Each wall is flat, endless, passes through zero and stands at right angles to its row. A trip goes straight from one point to another. Which walls does it cross, in order?

Walls:
(1): [-16  30 -14]
(2): [26  8 13]
(3): [-60  -4  31]
(4): [-50  -5 -19]
(5): [-19  36   0]
Trips:
[ 1 -1 12] to [ 22  39 -24] => 5, 3, 1
[-20 -12 -35] to [-56 -11  -7] => 5
[-37   9 -52] to [ 25 -19 -57] => 3, 5, 1, 4
[-15  23 -22] to [-58 -32   9] => 1, 5
[-15  -3  -9] to [ 8 17 11] => 2, 4, 3
[-60  25  12] to [ 10  27 -15] => 3, 2, 4
[ -8 -12 -13] to [-24 -25  24] => none

Walls:
(1): [ 32  13  -1  28   7 -32   6 -18  21]
(2): [-22  47 -31 -15  -8   6  12 -20 -38]
(3): [ 43  37  60  40 -44  41 -22   5  37]
(4): [ -9   9  15  -5   3 -13  11 -25 -30]
Trips:
[-12   0  -6   7   5  36 -15 -24  11] to [ -1  -5  -9  -4 -24  29  25  26  -1] => none
[-22 -45  21 -17  -1 -19  17   3   9] to [ 18  17 -22 -24  38 -18  47   8   9] => 1, 2

Walls:
(1): [ -3 -24 -29   9  15  -2  -7  24  -1  24 -14  -3  57   4 -17   4  22  -7]
(2): [ 16  25   8   7  -3 -28  -1  -5  17  11   0 -11   7   8 -22   7  28 -16]
(3): [ 13  34 -20 -14 -21  11   1  17 -14   7  -1  31  15 -34  25  -4  35  23]
(4): [ 17 -15 -28  14  -7  10   7 -28 -16  26  14  -4  16 -26   9 -20   4 -10]
Trips:
[  4  -2  21  10   8 -11  -7 -16 -22  15   5 -34  48 -11  12 -11  33 -26] to [-11 -24 -23   9 -18  29   1  21  35   5   6  -5  24  36  19 -11 -21 -13] => 3, 2
[ 17  20 -29  28  11  23  14  24 -23   9  29   7  26  19  -4   6  -9  -7] to [ 11  30  26  29 -22   6  33 -47 -11  22 -13 -10  19 -15  -1 -35  -9  26] => 2, 1
[ 39  24 -21  21 -45 -36  45  45   9  18  34   2 -18  -3  -6  -1 -43  37] to [ -6  13  25  -9  24   5  17  12  -2 -12  -1 -25  39  18 -13  14  40  18] => 4, 1
[  1  -2   1  -3  11 -19  -7  31 -27 -16  28 -17   8 -16  -4 -39  25 -19] to [-15 -25  24  14   3   4 -26 -29 -16  12 -21  12  16  -3 -25  26  -3 -10] => 3
[  8  -1  -6  38  15  20 -13 -23 -10 -12  -9  -1  35 -23 -23 -14 -12   9] to [ -5 -20 -12  16 -13  15 -43  -1 -24  -6  14  22  60   6   2   5  -8   9] => 3
[-19 -10   2 -15   3  14 -22  34 -24  34 -29 -11   0  -5  14 -21  -1 -32] to [ 31  -2 -13 -13  47  -1  -9 -11   6   5  34 -14   1 -13  27  -8  24 -38] => 2

Walls:
(1): [-17  -4 -25 -14  17 -13  -9  46   5   3 -13 -13  26 -11   2 -14 -13   9
   5  14   3   8   4 -12 -16   5 -11 -34 -36  -7 -42   7 -29 -18 -22  34
   9  -7 -25  -8  26  39 -14  35   1  -4  27  16]
(2): [  3 -19   2   9 -11  31  17  22  -5  27   6 -12   5  28 -16  25   7  16
 -27   8  -6  16  13 -50  -7  13  -8  18  -6   2 -19 -37 -30  18 -10  21
  12 -25   2  14   6  -4 -23  23  18  -1   6 -17]
(3): [  7  -6  10 -36  16  -1 -15 -29   7   8  16  17  -9  10 -28 -24 -43  -3
 -18   1  13 -17  13  -1  -7 -21   7 -28   8   0  26 -46  10  -5   0  -1
  27 -26 -15   6   6  11  -5 -27 -17 -11  41 -22]
(4): [-32  17  21  -5 -32 -12  -1  15 -26   1 -23   4  -7 -11   1  21   2  -2
  21  28  17   6   9  31  36 -15   5 -16 -11 -29 -15  11   4  36 -26 -16
  11  12  13 -27 -27   7  26 -13  21  -4   1 -16]
Trips:
[ 25 -16  -7  22 -15  41  17 -10  -5   7   8 -10   8  -2  56 -19   4   4
 -19  -4  13  -2  17  10   2  -2  -2 -11  30 -11 -27   3 -51  32 -10   7
   2   5   5  17 -10  -3  -4  15   0   6  -3   0] to [  5   1  -1 -13  24  13  -4 -12  -1   2  -3  -5   4  -4 -14 -22  -5  21
  -6  10 -16  -1  43 -10  11  22 -29  -6 -17   9  14   3  -8 -32   3 -12
 -15  -6  16   5  25  -8  -5  41  -4  15   3 -19] => 3
[-14  -6  -3  -5  -3  -9 -27   7  33 -26  29 -16   8  -7   2 -24  48  -6
  -6  18  32  40  -1 -12  -6   4 -20  16  29 -11  18   1   8  -7  -6 -33
  31 -19 -15  -2   7  30  56 -18 -16  13 -21 -15] to [ -9 -11 -27  15  47  20  14 -27  52 -19  24 -36 -39 -28  -4 -15  13 -49
  -2 -13  -9   5  13  12  -2  14  -7 -22  25 -24  17 -15 -13  -3 -31  -8
  29 -23  18  42  -7  41  -2  27 -12   8  23  16] => 4, 1
[-36 -23  13 -15  11  -5 -12   6  -9   8  19 -19  39 -29 -34  54   2  -6
   8 -22  -5  10   9 -12  11  -7  -7  56 -32  24 -31  27   2  17   5  10
  22   3 -19  20  21   0 -19 -17  -1 -20   3  -2] to [ -3  -3   8 -21 -12 -15  -1 -11   3 -20   7  29  11   5 -15 -39 -25  16
 -30  30   3   0  -2   0  -3  -4  21  16  24 -12  -4  -7  -1  15 -13 -21
   6 -25 -15  26  -3   4  -4 -17 -45  14   8  11] => 4, 3, 1, 2
[-39  14  32 -33  28  22  12  18   1  21 -14 -25   6  17  -3   2 -13   2
   7  -4  23 -19  30   4  -1  17   3   0   7 -13  -5   7 -24   1  15  -5
  -7  21 -39  20  15  14 -15 -21  31   7 -20   3] to [-17  26  23  30 -31  25  22  -9  -7   2 -21   6  21  -3  23   2  -1  25
  20 -14 -30   2  -3   4  -2 -22  15  -5  10 -11 -27  23 -20  -9  -1  10
  -9  17 -34  -5 -32  13   8  16  -9  34  14 -11] => 3, 2
[ 19 -24  19 -11 -32 -17 -18  24   9 -14   3  26  11   3  51 -11   3  -6
   9 -26  20  29   8   2 -19 -11  11 -15 -13  -2 -25 -13 -21  12 -27   5
   1   1 -12  -6 -19   9  -7  -2   8 -20  -3  -6] to [ 27 -13  15  -1  12  28   1  -1  -4   8 -33 -14  -5 -12 -18  11   3   0
 -43  28 -12 -29 -33  19   3 -14 -10  30  27  12 -20 -27   9  11 -10   6
   1 -26  36  -4 -29  14   8 -19  26   2  43  -2] => 3, 1
[-51  -9 -45 -25  16  -5 -22  -8  20  -5 -16 -28  -5  22  11   9   7 -11
  15  -1  -2 -28  -9 -10  -1   1 -16 -23  43 -34  32  14 -14 -22 -16  20
  16 -20  36  -9 -19  17  12  -7 -12 -28  39   4] to [ 22  -6  27  14 -15 -15 -32   9 -33   6 -24  -7  -9   2  -6 -33 -15  15
  14 -37  -8  -3  -7  27 -22   0 -30 -15  25 -11   3   3  -5 -18  -6   2
  -3 -10 -13 -16  -2   1   7  22 -15   1 -22 -13] => 4
[-21  29 -19 -15  -4 -13 -33 -17  16   0  10 -16 -27  16  20  16  -3  19
   6   6  -7  26  -7  16  15   0  11  -6  12  -4   2 -22   4  14 -18  19
   5 -10  10  -4  -8  25 -21  -9 -34  21  10  -3] to [  6 -23 -18 -13  31   3   8 -11 -15  -9  16  20 -32  26  14   2   5 -41
 -19  28  26 -20   9 -31  12  -9   9 -24   6   7  -1  16  15  -4  -4  30
 -13 -15   6 -17  20   7  -5  43 -17 -38 -11 -29] => 2, 4

Walls:
(1): [ 13 -35   8  14 -10   6  16 -17  10   5  10  16 -23 -24  17  -2 -17  16
 -24  25   4 -23  15  17 -10  23   1  27  -1   2 -23 -20 -26 -10  -6  10
 -24  23  -6   0   3  -3   0 -26   6  17   4  44]
(2): [ -9 -10  20  -4  -6   1 -16  -4  25 -13   1  -7  24 -16  -7  42  -2  14
  -8  12  -9  -6   0  25 -16  17  -9   9  10  -6   6  -4 -11 -26 -28  -7
   8   3  42   5 -12  -4  10   9  11  -5  15 -23]
(3): [ 11   6   7   2  27 -16 -18 -17   4  -5   8 -20  43   4 -11 -21  14  14
  -6  12   9 -12   6  -6   1 -22  10 -13  29  -5  12  10  -4   4   1 -17
 -12  14 -27 -19   4   5  33  11   0  17  18   6]
(4): [  4   2  15  20 -13   3  25 -35   1  30  -6   8 -10  15 -12   9  20 -40
  32  -3  12  -3  37 -11  -1   0  20 -10   2  10 -24  15   9  15  29  26
   8   9  16   1  34  23  19 -23  19 -18   7   1]
(5): [-11   9   9  -5 -26 -11  -2 -21  -6  12 -14  22  30 -27  18  39 -17   8
   3  21  33  13 -43  26  10  10 -33  18 -26  27  -8 -11 -10  32  27 -13
  -2   6 -15   2   7  10  23  12  15   0  -2   8]
(6): [ -7 -12 -22 -28 -16  -9 -27  -5  30  -6  -3 -24   1 -14 -16   3  -4  -8
  29   4  18   6  36 -16  40 -25 -10   5  10  10 -35 -13 -44   0  29  18
   6 -19   3  10  13  11 -27  -8   3  14 -17 -13]
Trips:
[ -2  35   1  22   1 -12 -39   6 -31 -15   8  36 -26  38   0   2 -10 -55
 -31   8 -30   6  -5  -4  22  10   9 -10  -4  -4  16 -36   6 -14 -13 -30
 -17   4 -15 -27  -6   3  -5   3  -3  -8 -25  21] to [-22  -4   1  -1 -21 -19  -6 -43 -10  -3  52 -28 -32   6  17   7  16  37
  -6  19   3 -11 -20   2   2  11   8   6  19   9 -13  -3   2   7  19   9
   5  -7 -18 -29  -8  15  23  31   8  -8  30 -21] => 3, 5, 1, 2, 4
[ 15  19 -11  -5 -18  15   3  29  16 -17 -18 -13  -2  -9 -12  -7  43  12
  28  -6  19  -4  -8  19   6 -11 -13  -4 -25   8  -4 -35  41 -12   3  -3
  11 -26 -15  25   8  10  11   0   2  35   6  27] to [-19  -2  -7  -6   0   4  33 -15   5   8  15  26  11  -2 -18  16  12  15
 -14  16  26 -15 -11  17  17 -14 -13   5 -30 -10   7  -9  -2   1 -17   7
   9  -5  -7 -32   4  -9 -29 -10   7  -4  14  10] => 1, 6, 2
[ -8 -30   3  -6   4 -18   6  -3  -1  -3  -9 -21  26  28  18  13 -41  -8
 -15  17 -27  15 -22 -13  17 -23  30   6  -5 -16 -21  -5  10 -30   4  -4
  23  12  -1 -25 -20   6 -27  -2  24   3 -14 -15] to [ -3  28  -4  -5  -9 -27   5  11 -11  -5  12 -10 -18  54 -25  -7  26  16
  -2  -5  13 -15 -19  18 -23 -18  -6 -19   2  10  -7  22  18 -17 -13   1
  21  -9  25 -35  34  16  43  38   7   6  -8  22] => 3, 6, 4, 2
